Rows are points. The last column is the point's height on a tilted bowl or saddle (a function of degree 2), plus a little noise. Count its main directions that bend up, bend down and stay straight.

Points (17 x 4):
[[ -47   58  -36   59]
 [ -61   26   68  -33]
 [  59  -81  -11   62]
 [  43  -30   20   38]
 [ -58  111  -19  106]
 [ -28  -22  -56   32]
 [  21  -53  -58   17]
 [  25   28  -13   13]
 [ -13  -22   -1   20]
 [ -44  -44   15    9]
 [  12   10   10   19]
 [  47   62    1   23]
 [ -22   16   20   14]
 [ -21    4   48   -1]
 [  49 -107   -5   89]
 [   5  -34   54   17]
 [  73   39   -4   12]]
Directions: 2 up, 1 down, 0 straight

Points, 23 rows:
[[-49  34  53 -45 -74]
 [ -5 -39  38 -16  63]
 [-28  -8  11 -91  58]
 [ 43  -2  37  51  33]
 [ 28 121 -38  -1  93]
 [ 48   7 -27  71  41]
 [ 71  13  84  15  -3]
 [ 31  -5  31  -1  23]
 [ -4 -31 -24  19  13]
 [-95  10  -8  19  36]
 [ 43   6 -11  19  13]
 [ 28  -2  15 -36  35]
 [ 22  45  74  14 -88]
 [ 58   1 -59  -6 -11]
 [ 65  51  63  -8 -42]
 [  0 -44  10  12  47]
 [-32  33 -27 -53  14]
 [-36  61 -55   2  54]
 [ 21   1  73 -25  15]
 [-28 -58 -15 -28  20]
 [ -9  16  39 -57   5]
 [ 18  11  83  14 -26]
 [  2   4 -80   5 -15]]
Directions: 2 up, 1 down, 1 straight

Points (47 x 7):
[[  -9   31    5   36  -64  -43   48]
 [  16   16  -43    3   -8  -35    7]
 [  -5    3  -30  -59  -16   36    5]
 [  45    2  -14   17   14  -30   30]
 [  -1   28  -33   29   27   13   24]
 [  55   -6    2  -46   44   46   66]
 [ -24   83  -41   28  -20  -27  101]
 [ -25   25   86   51   41   -5   61]
 [ -34   40   30   11   -4  -23   41]
 [ -11  -15    0   12   45   36   -8]
 [ -26   26  -39   25   17    1   20]
 [  35   50   14  -16  -24  -48   21]
 [ -43   -1  -17   59  -38  -50   54]
 [  41   10   50  -37   -9    4   37]
 [   3  -10   12  -23   -2    9    1]
 [  -9    7  -79  -24  -38  -35    8]
 [  39   29  -34  -24  -11  -10   44]
 [   1  -34  -35   13   10    6  -10]
 [ -35   84   -9  -28  -13  -39  101]
 [  -3  -54    1    3   34   17    8]
 [  18   57   30   -9   -9  -51   15]
 [ -14  -20  -10   44  -43   44   12]
 [  41    6  -10    3   16    1   35]
 [   6  -20   22   44  -28  -22   27]
 [ -24  -25   46   -4  -23   -8   27]
 [ -14  -16  -19  -19  -39  -13   18]
 [   5   14   16  -15   16  -25    7]
 [  27  -19  -34 -121   17  -39  -25]
 [ -49   54  -20  -31   28  -65   73]
 [ -78   -6  -61  -71   13    1   17]
 [ -30   -3  -58   -6   11   13  -20]
 [   5    5   34  -15    3  -21    3]
 [ -18  -10   -2   10   60    3   32]
 [  21   -5   -4    5  -72  -26   59]
 [   9  -51   41  -15  -72  -34   85]
 [ -11   22  -38  -36   40   83  -24]
 [  -9   18   58    1  -24   18   32]
 [  18  -17   36  -98  -15  -34  -20]
 [  48  -19  -16   57  -35   13   55]
 [ -90   -4   34   27   18  -10  104]
 [ -20  -12    0  -39   11  -13   -6]
 [  31   28   62   39  -31   38   68]
 [  30    5   42   48   12    4   37]
 [  20   24   26   -2  -29    9   42]
 [  19   10   45    8   42  -36   32]
 [ -60  -21  -32  -11   -6   16    3]
 [ -13   50    7   31   -1   31   47]]
Directions: 3 up, 1 down, 2 straight

Points:
[[  -2   55   -5   47    1   36  -40   -3  -31]
 [  13  -42   34  -17    3   27  -60  -25  -24]
 [  37  -55   30  -32   68  -62   10  -38  -60]
 [  40  -54   19   31   57    6   14  -21  -15]
 [  -5   91  -31 -101  -15    2  -40   19    7]
 [  -7  -19  -61   20  -25   28  -26   32    3]
 [ -18   16   84  -72   29   -2   74   42  -50]
 [   1   34  -16   58   64   21  -74   93   26]
 [  19   37   13  -85  -21   39   52 -110   70]
 [  -6   11   25   62   -4    7   10  -22  -35]
 [  67   14  -20   49   14  -72  -20   33   -1]
 [  51   61  -20   34  -50  -17   28   11    0]
 [  14   57   22   74   36   12   16   17  -11]
 [  -2  -17   -2   11  -20  -39   28  -31  -19]
 [  37   18   21    6  -83  108  -30   56  -87]
 [ -33   -1  -33  -57   28  -64  -32  -50  -13]
 [  53   11   52    7   36  -58   28  -43  -71]
 [  -5  -11  -56  -31   64   45  -50   24   20]
 [ -26  -60  -37   40   37  -11    7  -39  -23]
 [ -27   20   23   16   65   12  -39  -48  -18]
 [ -31   49   34  -11    4   10  -15   29  -31]
 [   6   12  -50   57   -5   21  -50   29   12]
 [ -38    2  114  -71  -59   45   -7  -12   32]
 [  31   37  -17  -68   12  -62   35  -20  -29]
 [ -21  -36 -108   55   71   52   -1    2   51]
 [  -7    0  -29   59   -4  -37  -78  -49  -33]
 [  73   51   -7   73   11   87  -16  -88 -115]
 [ -58   93   58   20  -12   27  -64   14  -87]
 [  15  -24 -109    0   44  -35   30  -30   54]
 [ -83  -55   19   17  -28  -43   39   36  -26]
 [   7   56   30    1    7  -79  -67   27  -45]
 [  40  -94    0   34   34   -6   -2    7  -34]
 [  -1  -25  -29  -23   23  -22   -3   60  -19]
 [  37  -28  -13    5  -40   15   -4  -85  -20]
 [  41  -18   56  -63  -19   29    1  -27   19]
 [ -45  -28   15   47   13  -24  -39 -105 -118]
 [  17   27   42   41   -7   47  -11  -19  -48]
 [ -47   45    1  -23   31  -52  -27    7  -26]
 [ -36  -73   17  -26  -41  -33  -12   12  -22]
 [  -9   26  -19  -74   16  -42   58  -34  -13]
 [   3  -72   16  -12   22   21   68  -16  -21]
 [ -34  -21    8  -70  -71  -65  -37  -50    4]
 [ -72   -5   76   16   61  -21   -4   31   -5]
 [ -42  -28   89  -43   23  -77   44    0  -68]
 [ -86  -53   -7    2  -55  -76  -33  -11  -43]
 [ -32   37   36  -72  -18   91  -33  -60   20]
 [ -28  -68   11   22   -1  -27  -55  -59  -75]
 [  81  -50  -11  -12    1  -60    8  -21  -59]
 [  42    7  -44  -39    3  -63  -68   22  -15]
 [ -13   20  -26   45  -34   82  -24  -16  -60]
 [ -50   11   86   31  -13   22  -37   -1  -43]
 [  -5   -5  -25  -37  -45   43  -22  -74   32]
 [  14  -59  -37    0  -42   -5   63   62  -29]
 [ -23   73   30  -48  -89  -79  -46  -29    0]
 [ -17   33   11   14   19   58    2    1  -26]
 [  58   28  -22  -56   15  -38  -91  -88  -15]
 [ -28  -24   50   37  -16  -22    4   -9  -22]
 [ -11    5  -85   17   -6  -24   75  -56   19]
 [ -16   64   15   47   27   32   40   74  -20]
 [ -36  -35  -55    2  -21  -25  -18  -36    3]
 [  10  -17   45    1    9   11   -6   -3  -15]
 [  20    2   16  104    2   17   53  -89 -119]
 [ -59    0  117   73  -48   98   19   52  -35]
 [  26  -57  -87   43  -19   89  -18   43  -76]
 [ -54  114   -7   50  -58  -51   43  -17   -9]
 [  59  -46  -33  -29  -58   79    2  -50   10]
 [ -86  -28   47  -76   93  -32   45  -52  -49]
 [ -33  -14  -58  -19   62    4    5   40   17]
 [ -40  -37    9  -78   37   17  -54  -46    7]
 [ -10   35   11   -2  -32   47   87    0  -48]]
Directions: 3 up, 5 down, 0 straight

Points:
[[ -13  -27  -27   44   45   41   11   -2  -21]
 [ -38   22  -11    4  -29    9  -26  -30  -17]
 [-110    3  -30    2  -60  -38  -37  -48  -49]
 [   8  -38   72   -4   13  -13   -3   79  -42]
 [  46  -52   13  -42  -13   74  -21  -46  -60]
 [  20   -6  -43   24  -47   -1  -20   20   -6]
 [   6   27   54  -56   -7  -41   51   28  -48]
 [ -18    9   32    9   22   80   13    9  -44]
 [ -22  -56   70  -62    1 -120   22  -33  -58]
 [  -4   63   45   37   54   45  -51  -15  -23]
 [ -38    8   34   42  -14   -6  -17  -12   -6]
 [ -24  -22   46  -31   46   38  -10  -15  -22]
 [ -70    0   77    5  -21  -61   32    1  -46]
 [ -13   44   44   11   25   39  -40  -38  -12]
 [ -22   52  -60    0   37  -90  -35  -38  -12]
 [ -65   -9  -10  -14   21   11  -10  -58  -12]
 [  85  -13  -21   34   25   89  -71  -39  -51]
 [  67   21   47  -41  -32   86   40   69 -102]
 [ -13   16  -36  -74  -34  -13  -34   14  -42]
 [ -41   -1  -19  -18    3  -73   49   -2  -32]
 [   1   26  -11   76   50   -1    7  -65  -13]
 [  14    0   25   14  -11   19  -84   15   -9]
 [   1   31   -3  -49  -25  -35   23    5  -27]
 [ -35   44  -52   10  -44  -85   40   76  -58]
 [ -36  -21  -22    0   56    9  -46  -75    3]
 [  94   30  -34    7    0  -39  -27   17  -11]
 [  -3  -96   44   -7  -14   -8   10   -7  -30]
 [ 121    8  -14   -4  -41  -22  -35  -10  -20]
 [  -4   12  -13  -19   -7  -38  -29   13   -2]
 [ -26    9   39  -44  -28   27  -92  -29  -36]
 [  10  -25   78  -29  -22  -32  -56   -5  -10]
 [  29  -49   24    7   -8   44  -43  -11  -15]
 [ -91    5   24  -12   -6  -90   11   -2  -35]
 [ -31  -84  -16  -55    1 -113  -35  -54  -32]
 [  36  -35    7  -32  -36   67    7   -5  -53]
 [ -68  -14  -62   60  -23    0  101   -7  -83]
 [ -43   -5   12  -31  -25    8    9  -12  -28]
 [  55   69  -68  -18   -8   38   16   23  -63]
 [ -69  -37   27  -25  -29  -46  -32  -75  -19]
 [ 105   47  -16  -21   -3   -3  -80   18  -41]
 [ -37    8  -38   33   18  -62   56   30  -42]
 [ -11   -9   -1   31    8  -34   -5    3    4]
 [  35   -3   33   56   16   21  -29   10    1]
 [  -5   40   60    1   12  -84   15   34  -26]
 [ -35  -61  -19  -16   62   28   49   -3  -50]
 [ -21    1  -22  -56  -81   64   -7   25  -91]
 [ -36  -18  -29  -80  -61    8  -22  -30  -61]
 [ -72    6  -76   -4   -1  -18  -13   31  -39]
 [ -18   19  -47  -47   22   25    2   15  -43]
 [ -14  -29   23   16    6   54   -7    3  -20]
 [ -16  -26   59   54    3   24  -54   51  -19]
 [  67  -94  -33 -104   39  -43   33   -3 -112]
 [   9  -25    8  -18  -50   12  -37  105  -49]
 [ -53   41  -15   29  -38   16  -33   32  -41]
 [  44   53   18   82   15  -37  -51  -23    0]
 [  -1  -36   -7   25  -20  -51  -31   94  -16]
 [  14   44   33   57  -58    3   40  -14  -34]
 [  15   28   20  -30  -41   -2   -6   47  -32]
 [ -21   51  -29  -28  -95   -9  -12   90  -75]
 [ -10   44   34   66   41  -32   88   18  -64]
 [  41   81   26   57   16  -25   -3  -37  -13]
 [  30   81  -23  -36   81  -27   95   16  -84]
 [  28  -67   23  -46   36   13   50   -2  -58]
 [   2 -104  -36  -11   22  -16   -2    3  -31]
 [  39  -55  -22    0   35   23   72   48  -61]
 [ -35  -92   -6  -13  -63  -27  -17  -17  -29]
 [ -39  -68   16   -7  -37   20   -7   -9  -28]
 [ -43   34   24   44   90   90  -24  -79  -34]
 [ -30   19  -23    3   41   36   40   36  -50]
 [ -49   -4    4  -72  -39   42   26   50  -88]
 [   0   91   25  -52   51  -21  -27   42  -48]
 [ -49  -32  -47  -22   76   57  -84  -40  -38]
 [   4  -60   28   53   56   25  -13  -14   -9]
 [ -10   14   20    0   28   25  -21   46  -27]
 [ -18  -41  -30  -26  -27   36 -104   21  -48]
 [  21  -49   28  -14   -7   52  -29   -6  -28]
 [ -58  -29   -9   87  -31  -42  -46   14  -12]]
Directions: 0 up, 7 down, 1 straight
